Every row gives one point. The points of each table are mixes of a few directions, plus a little noise. How many directions does each table use, and how many do they share? Where both have some left over, give the other angles between the two spaces (their principal angles), to ten degrees, smallest first.

First (7 x 2)
[[  1   0]
 [ 18 -23]
 [-44  56]
 [-20  25]
 [ 44 -56]
 [-21  26]
 [ 21 -27]]
Second (5 x 2)
[[-15 -12]
 [ 18  13]
 [-47 -36]
 [ 58  45]
 [-14 -11]]
Directions: first 1, second 1, shared 0; angles 90

First (5 x 3)
[[ 95 -30 -20]
 [-31   6   7]
 [-17 -21   5]
 [-18  21   3]
 [-28  25   5]]
Second (6 x 3)
[[  4  14  12]
 [-18  -4  24]
 [  2  10  14]
 [-38 -58 -29]
 [-15   5  36]
 [ 63  31 -60]]
Directions: first 2, second 2, shared 1; angles 60

First (8 x 4)
[[ 38  30  32 -46]
 [ 36  27  29 -44]
 [-65 -52 -55  82]
 [ 15  12  12 -18]
 [ -9  -6  -9  11]
 [-16 -12 -13  21]
 [-18 -15 -17  24]
 [ 22  17  18 -28]]
Second (6 x 4)
[[ 14  14 -23  12]
 [  7  -6  10   6]
 [ 13  -8  11  10]
 [  5  22 -33   6]
 [ 47 -40  56  34]
 [-87  17 -23 -68]]
Directions: first 1, second 2, shared 0; angles 80

First (7 x 6)
[[ 23 -26  -9  21   6 -10]
 [ 52  -2 -30  -7   2  39]
 [-54  40  24 -29 -10   1]
 [-13  10   6  -8  -3   1]
 [ 76 -55 -35  39  14   0]
 [-22   6  12  -2  -2 -11]
 [-63  27  32 -15  -7 -21]]
Second (8 x 6)
[[ 51 -27 -27  15   7  12]
 [ 25 -11 -12   8   3   6]
 [-82  42  41 -27 -12 -21]
 [  7  -3  -4   2   1   0]
 [ 20 -10  -8   5   2   5]
 [ 36 -19 -18  11   5  10]
 [-95  49  47 -29 -13 -23]
 [ 40 -20 -20  11   4  10]]
Directions: first 2, second 1, shared 1

First (9 x 8)
[[ 28 -12  20   0  -7   6  12 -33]
 [-59  20 -39  -3  10 -10 -20  64]
 [ 39 -14  26   3  -8   7  13 -44]
 [ 75 -26  52   5 -13  16  26 -85]
 [-27   8 -17  -2   6  -6  -9  29]
 [-64  24 -43  -4  11 -13 -23  75]
 [-30  12 -21  -1   4  -8 -10  36]
 [-26   9 -16  -2   4  -5  -9  30]
 [ 64 -23  42   3  -9  12  21 -71]]
Second (7 x 8)
[[ 10  -4  10  -3  14  -8  18  21]
 [ -1  14 -10   3   1  21  14  -3]
 [  3  16  -3  -1   9  18  21   3]
 [  2 -37  41 -17  -2 -95 -92 -17]
 [ -1  39  -5  -5  14  27  14 -17]
 [-18 -85 -47  42 -69  28  22  40]
 [  6  58  14 -19  35   9   2 -27]]
Directions: first 1, second 3, shared 0; angles 80

First (10 x 11)
[[-11  42 -15 -32 -25 -18 -22  -3 -14   0  25]
 [-42 -19 -36   7   0  32   8  13  12  -6   1]
 [  9  43   1 -29 -15 -30 -13  -1 -14   7  21]
 [ 27 -45  62   5   1   7  25 -24  -2 -29 -10]
 [ 18 -37  37  33  10  13  -3 -20  -5 -36 -14]
 [-25   4 -35   4  14  11  16  30   9   5  11]
 [ 12 -24  15  19   3   9  -8 -17   4   0 -24]
 [  8  10 -15  -3   9  -9   6  11  14  45 -16]
 [-18  17 -43  16  21   2   1  34   6  10   9]
 [ 22   9  29 -19 -18 -17 -10 -24  -9   4  -3]]
Second (10 x 11)
[[-14 -23  -1  25   8  22  -1   2  -3 -38   5]
 [ 12  19   2 -19  -7 -15   2   0   2  30  -4]
 [ 36  56   3 -63 -20 -52   3  -5  10  95 -13]
 [ -4  -5   1   7   2   6  -1   1  -2 -11   2]
 [ 20  30   2 -34 -11 -27   1  -1   6  52  -8]
 [  4   6   1  -7  -2  -7   1  -1   0  11  -2]
 [ -8 -14  -1  17   5  13   0   1  -3 -23   3]
 [-24 -38  -3  41  14  35  -2   2  -5 -62  10]
 [-14 -20  -1  24   8  19  -1   1  -3 -36   5]
 [ -8 -10   0  10   3  10  -2   0  -1 -17   1]]
Directions: first 5, second 1, shared 1

First (8 x 12)
[[  9   8 -15 -10  -1  23  -8  10 -30  41  18  -3]
 [  2   2  -4  -3   0   6  -2   2  -8  11   5  -1]
 [ -2  -1   3   2   0  -4   1  -2   6  -7  -4   1]
 [  2   1  -4  -2   0   5  -2   2  -7   9   5  -1]
 [ -5  -4   8   6   0 -13   4  -6  16 -22 -10   2]
 [-20 -17  36  24   1 -52  19 -23  70 -95 -43   7]
 [  5   4  -7  -5   0  11  -4   5 -15  21  10  -1]
 [  9   8 -15 -11   0  23  -9  10 -31  42  19  -3]]
Second (10 x 12)
[[ 15 -16 -28 -22 -26 -46 -13   1  27 -11 -18  16]
 [-12   7  23  18  15  18  10  -4  -4  -9   2  -8]
 [  4 -11  -7  -6 -14 -35  -3  -4  28 -25 -18  11]
 [ 13  13 -20 -15   2  40 -12  15 -50  66  30  -7]
 [-12   7  24  17  16  15  11  -6   0 -14   0  -8]
 [ -5   5  11   9  10  16   5  -2  -9   2   5  -7]
 [  2  -8  -6  -5 -10 -23  -3  -2  19 -16 -11   8]
 [  1   2  -5  -3  -1   4  -2   2  -6  11   3   0]
 [ -1  18   3   3  15  49  -1   8 -45  47  29 -13]
 [ -4 -13   7   5  -8 -39   5 -10  41 -48 -26   8]]
Directions: first 1, second 2, shared 1

First (10 x 14)
[[ 25  13 -44 -77  43 -48  -6  15 -25  77 -56 -42  45   1]
 [  4   4 -45 -59  38 -40  -3  15 -18  78 -38 -61  24  15]
 [ 25   0 -38 -40  13 -27   7  17 -14  52  -8 -14  25 -13]
 [ -1 -22  45  63 -47  26  21  19  10 -72  20  18 -41   6]
 [-88  20  26  30  37  42 -47 -71  29 -16  13 -19 -23  41]
 [ 18 -33   7  36 -49   2  38  45  -1 -25  26  -1 -32  -3]
 [ 10  -9  -8  31 -37  23  13  -2  10 -16  72  53 -10 -37]
 [-22  14  13  -7  25   2 -19 -19   2  -2 -32 -19   3  23]
 [ 15   5  47  32 -25  20   0  -6   5 -74 -12  49  -5  -9]
 [ 13  10  -4  -8   0   4  -6 -11   0  -2  11  35  15 -23]]
Second (11 x 14)
[[-36  27 -48 -33  45  12 -39 -63  10  68  50  17  28 -21]
 [ -7  11  -3 -33  36 -22 -13  -1  -9  25 -56 -45  15  27]
 [ 19 -16  23  27 -33   3  22  28  -2 -40  -2   9 -18  -1]
 [-16  18 -13 -41  47 -20 -22 -14  -7  41 -48 -43  22  24]
 [  1   4   6 -18  19 -17  -4  10  -8   7 -49 -35   6  23]
 [-29  25 -34 -42  51  -5 -33 -41   1  60  -1 -16  28   2]
 [ 17 -15  21  24 -30   2  20  25  -2 -36  -2   7 -16   0]
 [ -5  -2 -13  20 -19  23   0 -19  11  -2  67  46  -5 -31]
 [ 26 -29  22  69 -78  33  37  23  12 -68  81  72 -36 -40]
 [ 35 -32  39  59 -71  14  43  47   2 -77  22  34 -37 -13]
 [ -6  10   0 -32  34 -22 -11   3 -10  22 -60 -46  14  29]]
Directions: first 4, second 2, shared 2

First (10 x 18)
[[ 20 -35 -23  -5 -47  24   3  47 -45  26   5  39  51  57 -31 -46  85 -43]
 [  9 -15 -10  -2 -21  10   1  21 -21  13   3  17  22  26 -14 -22  38 -19]
 [  6 -13  -8  -3 -17   7   1  17 -16   9   3  14  18  20 -11 -16  30 -16]
 [ -2   4   5  -1   6  -3  -1  -6   6  -2   0  -6  -6  -7   4   6 -11   6]
 [-22  39  28   5  54 -27  -3 -54  49 -29  -6 -44 -57 -65  33  53 -95  49]
 [ -7  11   5   1  13  -7  -1 -13  12  -7  -2 -11 -14 -17   9  13 -24  13]
 [-22  35  25   5  50 -25  -4 -50  45 -28  -5 -40 -52 -60  31  49 -87  44]
 [ 10 -17 -12  -2 -24  12   1  22 -20  14   3  20  25  29 -15 -23  41 -22]
 [ -2   2   2   0   5  -1  -1  -3   4  -2  -2  -3  -4  -4   1   2  -4   3]
 [  6 -13 -10  -1 -17   7   1  17 -16  10   2  14  19  21 -11 -17  30 -16]]
Second (8 x 18)
[[  3  -6  -3  -1  -7   3   1   7  -7   4   1   5   9   9  -5  -7  13  -7]
 [ -5  10   7   2  14  -7  -1 -14  13  -8  -1 -11 -14 -15   9  13 -24  12]
 [ 19 -34 -23  -4 -46  23   4  47 -43  26   4  38  49  56 -29 -46  84 -43]
 [-14  22  15   3  32 -16  -3 -31  29 -18  -4 -25 -34 -38  19  30 -56  28]
 [-10  16  12   2  23 -11  -2 -23  20 -12  -3 -18 -24 -26  14  22 -40  20]
 [-19  32  22   4  43 -22  -3 -44  41 -24  -5 -36 -48 -52  27  43 -78  40]
 [ 15 -25 -19  -3 -35  18   2  36 -33  19   3  29  37  42 -22 -35  63 -33]
 [  9 -16 -11  -2 -22  12   1  21 -19  11   3  17  23  26 -13 -21  39 -19]]
Directions: first 1, second 1, shared 1

First (10 x 20)
[[ -8 -22 -47   7  -8  36  32  28 -12  12 -43  52  13  14  24 -13 -18  26
   18 -13]
 [ -2  -5  -4   0  -1   0   4   2   0   5  -3   2   1   1  -3   1  -1   2
    1  -1]
 [ 30  73  21   6  10  40 -39  -8 -24 -95   7  16  -8 -10  82 -32  -1 -21
   -3  18]
 [  4  10   4   0   1   4  -6  -2  -2 -12   2   1  -1  -2  10  -4   0  -4
   -1   2]
 [  5  12  38  -6   6 -33 -23 -22  13  -2  35 -44 -10 -11 -27  13  15 -19
  -15  10]
 [ -8 -19   8  -5  -1 -27   3  -7  13  31  12 -24  -1  -1 -38  16   6  -1
   -5  -2]
 [ -4 -10  -1  -1  -1  -7   4   0   4  14   1  -4   1   1 -13   5   1   2
    0  -2]
 [  5  11  -6   3   0  16  -1   4  -8 -18  -8  15   1   1  23 -10  -4   1
    3   1]
 [-16 -40  -7  -4  -5 -27  19   1  16  54   1 -15   3   4 -50  21   3   9
    0  -9]
 [ -4 -10  -6   0  -2  -2   7   3   2  12  -5   2   2   2  -8   3  -1   4
    2  -3]]
Second (9 x 20)
[[ -4   5  -4   6   0  -5  -1  -1  -3  -8   0  12   1  -1  15 -12   3   2
   -5  -4]
 [ -8  18 -37 -22   8   8   3   0   4 -32  -9  28  12 -21  71 -31   2 -26
    5   4]
 [  7 -11  11  -7   0   7   2   3   4  17   2 -24  -3   5 -35  24  -5  -1
    7   6]
 [ -1   5 -18 -20   6  10   3   2   6 -10  -5   3   6 -11  26  -5  -2 -18
    8   7]
 [ -3   1   7  17  -4 -10  -3  -3  -6  -1   2   9  -2   5   0  -8   4  13
   -8  -7]
 [ 16 -25  34  -4  -4  10   2   5   5  41   6 -52 -11  17 -88  55  -9   9
   10   8]
 [-14  23 -37  -6   5  -3   0  -4  -1 -39  -7  44  12 -19  85 -47   6 -16
   -4  -3]
 [  8 -16  30  14  -6  -4  -2   1  -3  26   7 -25  -9  16 -59  28  -3  19
   -2  -2]
 [ -1  -2  15  22  -5 -12  -3  -2  -6   5   4   4  -5  10 -15  -2   3  18
   -9  -8]]
Directions: first 2, second 2, shared 0; angles 40, 90

First (8 x 24)
[[ 13  11  11  13 -24 -25  20  40   4 -10   8   8  15  19  23   8 -35 -19
   -2  -3 -37 -12 -18  34]
 [  5  -5 -18  18  28 -14 -44  10   1  19  -1  -4  -8 -15 -22  -1  28   6
   24 -20  -3  25  18  16]
 [-20   6   4  27 -17 -36  12  52  11  -9  -1  18  10  31   7  -8 -16  -4
   17  -7 -36 -19 -28  27]
 [-27   0  22  -6 -11  45  18 -74  -9  -7 -35  14 -47   6   7 -28  42  39
  -26  17  50   5 -18 -47]
 [  4   0  -3 -11  -4  -4  11  13   2  -3  14  -4  19   0   2   9 -22 -14
   -1   5  -8 -13   2   2]
 [  0  -6   1 -35   5  40  13 -51  -6  -2   1 -13  -2 -19  -2   4   5   4
  -23  19  39  -3  14 -43]
 [ 43  14  15  38 -17 -23  -9  22  -6   3  -8   8 -19   6  26   7  -8  -9
   -5 -20 -36  36  -8  59]
 [-21 -18 -32 -42  40  16 -19 -12   5  10  25 -23  33 -29 -41   9   8  -5
   17  11  30 -20  37 -47]]
Second (8 x 24)
[[  0  -3 -10 -10   9  -2  -8   6   2   4  11  -9  15 -10 -10   7  -6  -8
    8  -1   0  -6  11  -6]
 [  0  -7 -15 -14  17  -3 -10  11   3   4  17 -12  22 -11 -15  10  -8 -12
    9   0   1  -6  18  -7]
 [ -3   9  19  19 -20   5  12 -12  -3  -6 -21  16 -29  16  19 -14  10  14
  -13  -1  -1  10 -23   8]
 [  4 -15 -40 -37  40  -8 -24  25   7  13  42 -31  54 -32 -36  26 -22 -28
   24   1   1 -18  45 -18]
 [  2  -9 -17 -16  17  -3 -11  12   3   5  19 -14  24 -13 -17  10 -10 -13
   12   2   1  -7  21  -5]
 [ -2   2   7   7  -7   1   4  -6  -1  -3  -9   6 -11   7   6  -5   4   5
   -4  -1   0   5  -8   4]
 [  1  -6 -13 -13  13  -2  -9   8   3   5  14 -10  19 -12 -11   8  -7 -10
    8   1   0  -7  14  -6]
 [ -7  28  68  64 -69  12  43 -44 -15 -22 -73  54 -95  55  62 -45  36  50
  -41  -3  -2  32 -76  29]]
Directions: first 4, second 1, shared 1

First (10 x 32)
[[  9   7 -19 -38  15 -16   9  -3 -25  46  -3 -38  -3   2 -19 -17  -1 -27
    8  28  11  11   5  -5 -21 -32  -7 -13   5  22   4  12]
 [  1   5 -27 -39  16 -22   4   7 -26  39   2 -27   3  -7 -22 -10   1 -21
    4  24  18   7   1   3 -29 -29 -22 -21  -1  20   8  16]
 [ 16  -8  84  95 -43  65  -2 -29  65 -83 -14  48 -30  43  59   6 -13  39
    6 -49 -59  -1   7 -27  71  61  81  65  21 -33 -37 -49]
 [  4   4 -10 -16   5  -6   6   0  -9  20   0 -17  -2   1  -8  -6  -1 -11
    4  13   4   6   3  -3  -9 -16  -5  -5   3  10   0   5]
 [ -2  -2   8  14  -6   5  -3   1   9 -16   0  13   3   0   7   5   2   9
   -3  -9  -4  -5  -2   1   7  14   3   4  -2  -9   1  -3]
 [ 11   7 -27 -50  21 -19  15  -2 -31  57  -3 -48  -4   1 -25 -23  -1 -34
    8  36  14  16   8  -5 -32 -45 -14 -19   9  31   6  13]
 [ 11   9 -30 -50  21 -21  11   1 -31  58  -2 -47  -2   0 -26 -21   0 -31
   10  35  15  14   8  -6 -32 -43 -15 -19   8  30   5  14]
 [ -7  -4  12  23 -11   9  -6   1  14 -28  -1  24   1  -1  13  11   2  17
   -5 -18  -7  -7  -4   3  15  22   7  10  -4 -16  -2  -7]
 [-34  -7 -12  14  -5 -12 -20  22   7 -39  14  48  29 -33  -1  33   9  29
  -23 -25  17 -27 -20  27   3  31 -34 -16 -29 -29  19  10]
 [-12  -6  21  43 -17  17 -13   1  26 -52   4  46   5  -6  20  23   1  31
  -10 -32 -10 -16  -7   8  27  41   7  15 -10 -29  -2 -11]]
Second (11 x 32)
[[ 11  -7 -19  14 -10   3  23   7  22   2 -13 -11  21  24  21  -6  -1  39
   17 -14   9   2  25  -3  33  14  51 -34  -1  14  24   8]
 [-21 -58  -7  47  33  32  35 -11 -24  11  57 -28 -27 -30  -1 -26 -18   2
   44  -9   1  -9  19 -15  -7  -4  29   2  14 -10  32  23]
 [ 24  -6  -3  -4 -39 -12  -1   5  13  -2 -46 -32  -5  29  -9  -8  20  21
  -12 -20  54 -15  16  -6   9   3  22 -23  -4  12  14 -23]
 [-49 -11  -7 -16  -2 -36 -48 -29 -31 -13   7 -33 -29 -20 -42 -22   0  37
    0  21  17  23 -58   9 -34 -14  -5  30  36 -28 -23  28]
 [ 12  16  24 -19  -2 -19 -14   3 -23   4 -16  19 -19  -6 -19  23  21 -50
  -24  20   0  -6 -17   1 -15  -2 -68  24  12 -18 -49  -9]
 [-65  14  -2 -12  21   3 -43 -20   0 -19  38  11   8 -33   2 -20 -36  29
   -6  10 -35  40 -42  18 -42 -16  10  20 -14  -5  16  18]
 [ 12  18 -10 -10  -6  16  -4   6  31  -7   8   2  26   5   2  -3 -12   6
    0 -12 -16 -14   4   0   9 -11  21   2 -26  27  25 -21]
 [ 12  20  22   3  18  40  11  15  15   4  19  45  14 -10  30  20 -14 -54
  -18 -11 -33  -4  25   0 -10  -1 -26  -2 -46  14  17 -29]
 [  2  14  28 -13 -28  -8 -22   3  -1  -5 -53   3 -11  15   8   4  17  -9
  -46 -14  44  18   5   8 -29   1 -20 -21 -24   2   0 -32]
 [ 48  19 -40  -8  20  13  29  11  32   6  54  14  41   1 -15  15 -15 -16
   49  13 -76 -56   4 -13  66  -7   8  36  10  22 -12  10]
 [ 14 -17  15  20  -6 -28  28   9 -30  18 -49  12 -21  25  22  23  35  -5
   -2  14  32  21  23  -2  23  38 -24 -38  43 -33 -47  27]]
Directions: first 2, second 6, shared 0; angles 70, 70

First (10 x 32)
[[-28 -29  -9  20 -40  44  10  89  16 -59  12 -19   3  -3  30   9 -42  28
  -64  27  10   4 -23  29  39  20 -23 -22   3 -21   7  34]
 [  5  10 -12  -3   2 -11  10   0  21   2  -9  -7  11   2 -10   0  -6   0
   10  -2  -4  -5  -4  -2 -27   6  11   2 -16  -7 -11  -3]
 [-29   3   7  12   6   7  20   0 -20  -1  12 -43 -33 -12  18  13  31  -4
  -49  -8 -25   5   0 -39 -51 -26   9 -29 -41 -14  43 -36]
 [ 14  -8   3  -5  -5   2 -18  -1  -2   0  -1  29  12   6  -4  -8 -13   2
   23   6  17   0   3  24  46  12 -12  15  33  12 -18  22]
 [ -9 -11 -32  11 -36  20  20  85  58 -52  -8 -18  33   3   6   5 -60  29
  -30  24  10  -5 -30  35   5  36  -4  -9 -14 -28 -26  39]
 [-26  13 -28  13  -9   0  45  45  44 -25  -6 -62   2  -8   5  16 -11  12
  -48   1 -27  -5 -23 -24 -89   2  25 -30 -72 -38  11 -20]
 [ 29  -3  26 -16  19 -12 -40 -61 -41  37   2  56  -3   7 -12 -16  20 -17
   57  -8  19   4  25  12  63  -7 -14  30  59  37 -11   7]
 [-20  13  24   4  30  -9   9 -56 -51  34  13 -30 -49 -13   9   9  67 -23
  -23 -24 -32   6  18 -60 -59 -46  15 -20 -34   4  54 -60]
 [ 45  -4   0 -20   0 -14 -36 -21  10  15 -13  68  38  16 -25 -21 -29  -2
   77   7  36  -4   9  49  78  28 -14  44  66  28 -54  44]
 [ 21  15  21 -16  33 -28 -19 -80 -36  51  -2  25 -14   1 -17  -9  43 -26
   48 -21  -4   1  25 -22  -5 -23   8  18  16  27   5 -27]]
Second (8 x 32)
[[-53 -27  23 -28 -18 -80  16   0 -66 -16  -4 -41  59 -92  34  39 -28  -2
   95  35 -34  27  -2 -63   0   9  36  15  40 -12 -19  56]
 [ 30  34 -23   8  23  16 -29  -2  24   7 -10   6 -30  28   7 -10  -2 -15
  -25  -8  14  -1  -7  10   6 -17  -7 -11 -17   0  31 -34]
 [-34 -44  -6 -34  24 -19  32   2 -26   1 -19 -19  -7 -16  19  -3 -32   8
   53   3 -59  -1  30   5  26  32  -9   5  11   1 -84  -9]
 [  4  -1  17  21 -37   8  23  22   9   3   4  41  48   0 -45  43  16  29
   -5  27  79 -26  -4  -9 -28 -13 -32  16  34  -7  16  51]
 [  6  22   0   7 -14  47  -5   2  18   1  15  26  -6  -5 -10 -28   5   6
  -54 -27  20 -11  12  28  -5  18 -16   5 -42  29  27  -3]
 [ 36  51 -34   7  56  13 -46 -12  19   9 -13 -13 -65  44  33 -28 -13 -41
  -20 -26 -22  12 -13   7   7 -12   4 -25 -28  11  29 -77]
 [ 17   6  10  26  22  26  -5 -12   4   4  24 -10 -48  60  -1 -32  22 -25
  -33 -36 -33   3 -14  13 -23  10   9 -24  -9  20 -10 -52]
 [ -4 -42  14  -6 -56 -12  14  -1  16 -11   6   9  49 -20 -37  20  30  40
  -11  32  35  -3  -2  10  18 -27  15  18  11 -42  10  68]]
Directions: first 3, second 6, shared 0; angles 50, 70, 90

First (9 x 32)
[[  3  -5   0   2   5   2  -2  -1  -3   5  -4   7  -1   4   1   1   4  -2
   -2   3  -1   2   5   1   1   0  -3   4   0   1   0  -1]
 [-12   5 -11   9   2   0  -1   5  -7   0  -8   4  -9  -2   0  -6  -6  -2
    0   2   2   8   5  -3   1   3   4   6   0   3   3  -1]
 [ -3  -2  -5   6   5   2  -2   1  -6   5  -8   8  -5   3   1  -2   0  -3
   -2   3   0   5   7  -1   2   1  -1   7   1   2   1  -2]
 [ 13 -20   2   5  19   8  -9  -6  -9  20 -15  24  -3  15   5   4  14  -8
   -8   9  -5   5  15   3   2  -2  -9  14   1   2  -2  -5]
 [ -2  -6  -7   9  11   4  -5   1  -9  10 -13  15  -7   6   3  -2   3  -5
   -4   6  -1   7  11  -1   2   1  -2  11   1   3   1  -3]
 [ -4  -7 -10  12  14   5  -7   1 -13  12 -18  20 -11   8   4  -3   3  -7
   -5   8  -1  11  15  -1   2   2  -3  15   1   4   2  -4]
 [-32  67   8 -30 -71 -29  33  16  42 -72  66 -95  22 -53 -20  -8 -43  32
   29 -36  15 -29 -65  -5  -8   3  30 -58  -6 -12   3  19]
 [ 17  -8  14 -11  -2   0   0  -7   8   1   9  -4  11   3   0   7   8   2
    0  -2  -3  -9  -6   4  -2  -5  -5  -6   0  -4  -4   1]
 [ 21 -23   9  -1  17   7  -8 -10  -4  19  -9  21   3  15   5   8  17  -6
   -7   7  -6   0  12   5   1  -4 -12   9   2   0  -4  -4]]
Second (11 x 32)
[[  9 -14  -9   9  33  -9   2  -8 -26 -17 -19  41 -23  13   1  19  12   2
   -4 -11   7  -4  16  -4  -8  -8 -15  26  24  -8  -3   2]
 [-18   9 -16  23  -7  11 -13   5  -2  28 -18   4 -11   2   1 -18  -6 -10
   -2  28  -1  22   8  -2   0  15   8  10 -18   7  16  -6]
 [  7 -14   0   5  13   7  -6  -3  -7  15  -9  16  -1   6   5  -1   9  -7
   -3   5  -4   5  10   0   4   1  -5   7   0   3  -2  -2]
 [ 10 -20  18 -23  11  11   6   7   2   7  21 -17  30 -17  12 -12   6  -6
    7 -27 -12  -6  -2  -4  28  -4   7 -24  -1  10 -24   8]
 [-20  20 -18  17 -16  -3  -5   1   7   4 -17   2 -17  11  -8   0 -12  -1
  -11  25   4  12   5   5 -15   3   2  12  -7  -1  16 -11]
 [ 30 -20  18 -16   2  -2  -3 -18  17   9  -6  14   8  36  -4  30  17   0
  -23  12  -8 -13  11  20 -14 -22 -20   7   7  -6  -6 -14]
 [-18  -4 -17  -1   3   7  -1  10   6  19 -25   9  -2  27   1   3  -8 -13
  -31  10 -10  14  33  12   7 -16   2  11   2  16  -8 -21]
 [ -3  32   5   4 -41 -10  -1  -7  24  -8  16 -28  -1  -7 -14   1 -10  13
    9  22   8  -5 -30   5 -23  10   3 -11 -17 -12  22   1]
 [ 18  -6  27 -33  -6  -4  13   0  14 -20  37 -32  30 -19   2   3   3   9
   12 -32  -4 -23 -21  -1  11  -9   3 -31   5  -3 -18  12]
 [-37  33 -33  28   0 -14   6  12 -22 -33 -14   9 -36 -15  -8  -7 -22   8
   11  -3  18  12  -1 -14 -10  12  10  17   7  -3  15   6]
 [ 24 -16  26 -12  10   8   2  -1 -10  -4  34 -17  23 -40  11 -18  13   4
   35 -27   0 -11 -26 -17  17  16   5 -26  -4  -4  -9  25]]
Directions: first 2, second 5, shared 2
